Each point is reached from the start by the listed moves, each made 0, 1 or 2 times, or once backwards (-1), plus a little noise. Say if it took an odd or an even number of moves. Then give how often each move was made.

Moves:
(1): [  4 -11  10  -2   8   1]
(2): [  8  10   5 -10  -2  18]
(3): [-19  -9  -5 -16  12 -10]
Start: [ 7  2 -3 -4 13 14]
Points:
[-41 -26 -19 -27  39 -21] -> odd (0, -1, 2)
[-30 -36  -6 -24  49 -22] -> even (1, -1, 2)
[ -4 -13  19 -60  49  32] -> even (2, 2, 2)

Moves:
(1): [-2  9 -3 -2  9 -6 12 -3  0  6]
(2): [-4 -5  1  5  4 13 -3  0 -4  5]
(3): [ 1  1 -3  1  6  3 -9 -2 11  5]
(4): [  5   0   7   3  -1   4  -1   6   2 -10]
(5): [ -2   0   8  -3  12  13  -2  -7   2 -10]
(6): [  2  11  -9 -12  -3   3   7   2   1   7]
(7): [-5  4 -5  5  2  1  7  1  2 -5]
(8): [-12  -6   0  -8   8  -9  -4   9   6   7]
Start: [-13  -6  -6  -2   2  -3   2  -3  -2  -7]
Points:
[-49  -3 -29   1  30 -21   9  18  19  23] -> even (1, 1, 1, 0, -1, 0, 2, 2)
[-47 -19   8 -30  48   3   2  -5  -3   8] -> odd (1, 1, -1, -1, 2, 0, -1, 2)
[-21 -14  10 -26  30 -16 -22  12  28  -8] -> odd (0, -1, 1, 1, 1, 0, -1, 2)
[-34  37 -46 -25  10 -31  60  15  -2  20] -> odd (2, 0, -1, 0, -1, 2, 2, 1)

Moves:
(1): [ 10  -6  -4   1 -11   8   1  -3  -1  -8  -3]
(2): [  2 -12  -4  -3   9   6  -6   5   8   3   3]
(3): [  3  -2  10   3  -6  -3 -11  -2 -10  11   3]
(4): [-4  2 11 -1 -5 -6 -3  2  0  3 -6]
(5): [-4 -2 -6  1  7  9 -7  5 -4 -5 -4]
(6): [-13  -8   1   8  -9   5 -12 -13   3   2  -4]
(7): [-10  -3   2  14  -1  10  12  -8   4   1  -2]
(8): [-5 -2  1  4  5 -8  6 18 12 -7  9]
(9): [-7  2  0 -4  8  8 -4  0  6 -8  7]
(10): [ 4  5  7  1  4 -2 -1  9 11  4 -3]
(11): [-14   1  -7 -11  -5  11 -15  -4   4   6  13]
Start: [-11   1   0   0   0   6   0   2   6  -7   4]
Points:
[-34   3  -3  15  14 -10   2  28  -1 -19  30] -> even (-1, -1, 1, -1, 1, 0, 0, 2, 0, -1, 0)
[-45 -25  40  48 -22   1  -3   7  33 -21  -5] -> odd (1, 0, 1, 2, 0, 2, 1, 2, 1, 0, -1)
[-43  -9  -7  -8 -54  31 -35 -28  11 -15  44] -> odd (2, -1, 1, 0, -1, 1, 0, 1, 1, -1, 2)
[-28 -18  -5   2  32  -1 -19  23  13 -27  11] -> odd (-1, 1, 0, 0, 1, 1, -1, 1, 1, -1, -1)
[-42   2  32 -11 -16  20 -50 -21   9  60  27] -> odd (-1, 1, 2, 1, -1, 0, 1, -1, 0, 1, 2)
[-15  33   2  -7   9  34   6  -5  18   0  13] -> odd (0, -1, 0, -1, 0, -1, 1, -1, 1, 2, 1)
[ 27 -31  13   0 -11  11 -27   7  27 -11   1] -> odd (2, 2, 1, 0, -1, 1, -1, 0, 1, 1, -1)

Moves:
(1): [  0   5  -3  -5   0 -15   7  -3 -14  -3  -3   8   1   9]
(2): [ 0  2 -1  0  0  5  1  7  1  9 12  2  0  3]
(3): [-4 -1 -4  4 -7  8 -7  0 -2  1 -7 -2  4 11]
(4): [-2 -2 -7 -2 -8 -9 -1  2 -2 -2  1 -2  2 -2]
(5): [  1   8 -13  -3   0   5   5   1   0  -1   2   6 -13   1]
(6): [  5   1  -3  -4   4   3  -8   3   5   4   1 -11  -1   4]
(7): [ -2   1  11  -2   6 -10  -2  -4  12   2   7  -6  -6  -3]
(8): [ 2 -1  5 -4 -4  8 -7  0  2  2 -2  5  1 -4]
(9): [ -6   0  -1  -3   3  -1   6   1   1   0 -12   2   3   1]
(10): [-1 -3 -7  2 10 -9 -4  6 -6  0  6 -4 -8  5]
(11): [ 7  5  2  0  1  3  1  6  0 -7 -1  0 -1 -1]
(12): [-6 -9  7 -1 -2 -5  5  0  4  2 -1 -6  0  4]
(13): [ 0 -7 -2 -1  6 -1 -4 -5  8 -8  3  7  2 -5]
(14): [ 2 -3 -1  8 -2 -9  1 -4  5  4  2 -2 -3  4]
Start: [-2  7  2  1  4 -2 -4 -9  2  3 -1 -5 -9  1]
Points:
[  9  30 -36  14  28  -6   2   1 -11  -6  15  18 -56   9] -> odd (0, 0, 0, -1, 2, -1, 0, 0, 0, 2, 1, -1, 0, 1)
[ 14  25 -55   2   1  12 -35  31 -18  37  23 -21 -32  40] -> even (0, 2, 1, 1, 1, 2, -1, 1, 0, 2, 0, -1, -1, 1)
[-18  -9  -3 -13  40 -47   5  -3  44 -15  15 -26 -60 -15] -> odd (-1, -1, -1, 1, 2, 0, 2, 0, 1, 2, 1, 2, 1, 0)

Moves:
(1): [-2  2  3 -3 -2  2  0  4 -2  1 -4 -2  0  6  4  2 -1 -6 -6 -3 -5 -1 -3]
(2): [ 0 -3 -6 -1  0 -2  2 -4  0 -4  9  2  3 -1  1 -2 -3  1 -5  0 -3 -8  3]
(3): [ 9 -7  5  1 -1 -5 -4 -1  5 -1 -3 -5  6  2 -1 -4  1  2  3 -3  4 -4  5]
(4): [-1 -3 -2  0 -6  7  2  1  9  6 -7 -6  2 -2  3 -3  1 -1 -4  4  0  3  2]
(5): [ 3 -3 -1 -1  2 -4  2 -1  1 -6  3  4  0  2 -1 -7 -6  1 -5  9  2 -4 -5]
(6): [-1  2  6  0 -2  7  7  1  0  3  3 -1 -9  0 -6 -3 -1  9 -3  0  1  0 -6]
(7): [ 5  1  3  3 -6 -2 -4 -2  2  7  0 -1 -3  3 -3  5  5 -1  2 -1  6  0  3]
(8): [ 3 -1 -5  3  9  8 -3 -2  0 -4  1  4  5  3  4  6 -1 -8  3 -3 -4  4 -3]
(9): [ -1   3  -2   6   1   0  -3   8  -3  -1   1  -1   0   0   9   5  -3   1
  -1  -5  -1  -1 -10]
(10): [ 5  8 -2 -5 -3  6  0 -3  4  2  6 -2  1  3  4  2  0 -3  2  5  1  2  7]
(11): [ 3  1  2 -2 -3 -3  1  0 -2 -2 -6  2  5 -5  4  6  0  4 -2 -3  1 -1 -4]
(12): [-6  3  3 -4 -1 -2 -3 -5  3 -5 -4 -4 -4 -1  6  6  3 -2 -3 -1  1  8  8]
(13): [ 2  2  5  2 -4 -2  4  6  4  1 -2  4 -1 -4 -1 -1 -3 -2 -2 -2 -1 -4 -2]
(14): [ 2  0 -3 -4 -4 -1 -1  2 10 -4 -1  1  9 -6  1 -2  4  2 -8  3 -5 -2 -6]
(15): [ -4   0  -5  -2  -3  -2  -1   5  -4 -16   1  -3  -3   2   1  -2  -2   2
   2   1   5  -2   1]
(16): [-4 -3  4 -1 -5 -2 -2  0 -3 -1  1  4  0 -2  0  1 -2  2 -1 -2  1  2 -1]
(17): [-1 -1  5  4  2  3 -2 -1 -2 -1  2 -3  3 -3 -1  0 -1 -4 -5  5  0  0  2]
(18): [ 5 -2 -7  3  3 -2 -3  3  2  0  1 -1  1 -1 -4  2 -2 -1  1 -3  2  3 -2]
(19): [ 4 -3  0 -6 -1  0 -4  3 -7 -4  4 -2  0 -4  6  7  2 -3  4  3  2 -3 -1]
(20): [ 4 -1 -4  5  4  2  0 -1 -1 -3  0 -1 -1 -2 -1  3  0  3  1  4 -2  5  3]
Start: [ 0 -3  3  1  0  1  1  2  2  0 -1 -1  1 -4 -1  3  5 -1 -2  1 -3  5 -2]
Points:
[ 21 -30   9   8 -10 -11  -6  30 -34 -24  30 -17  11 -35   5  11 -16  29
  -1 -21  19 -33 -25] -> odd (-1, 2, 2, 0, -1, 2, -1, -1, 2, 0, 2, -1, 0, -1, 1, 1, 2, 2, 2, -1)
[ 13  21  12  -5  20  27  -3 -23   1  11   0  -3  21  13  12  37   3 -43
 -14 -18 -19  18  24] -> odd (2, 1, 0, -1, -1, 0, 0, 2, -1, 2, 2, 1, 0, -1, -1, -1, 2, 1, -1, -1)
[  1  -2   9 -23 -28  23  10   6  20 -30  10 -32 -18  -3   3 -20  -5  -9
 -32  60  13   7  28] -> odd (1, 0, 0, 2, 2, 1, 0, -1, -1, 2, -1, 1, 1, 0, 2, 0, 2, 0, 1, 1)
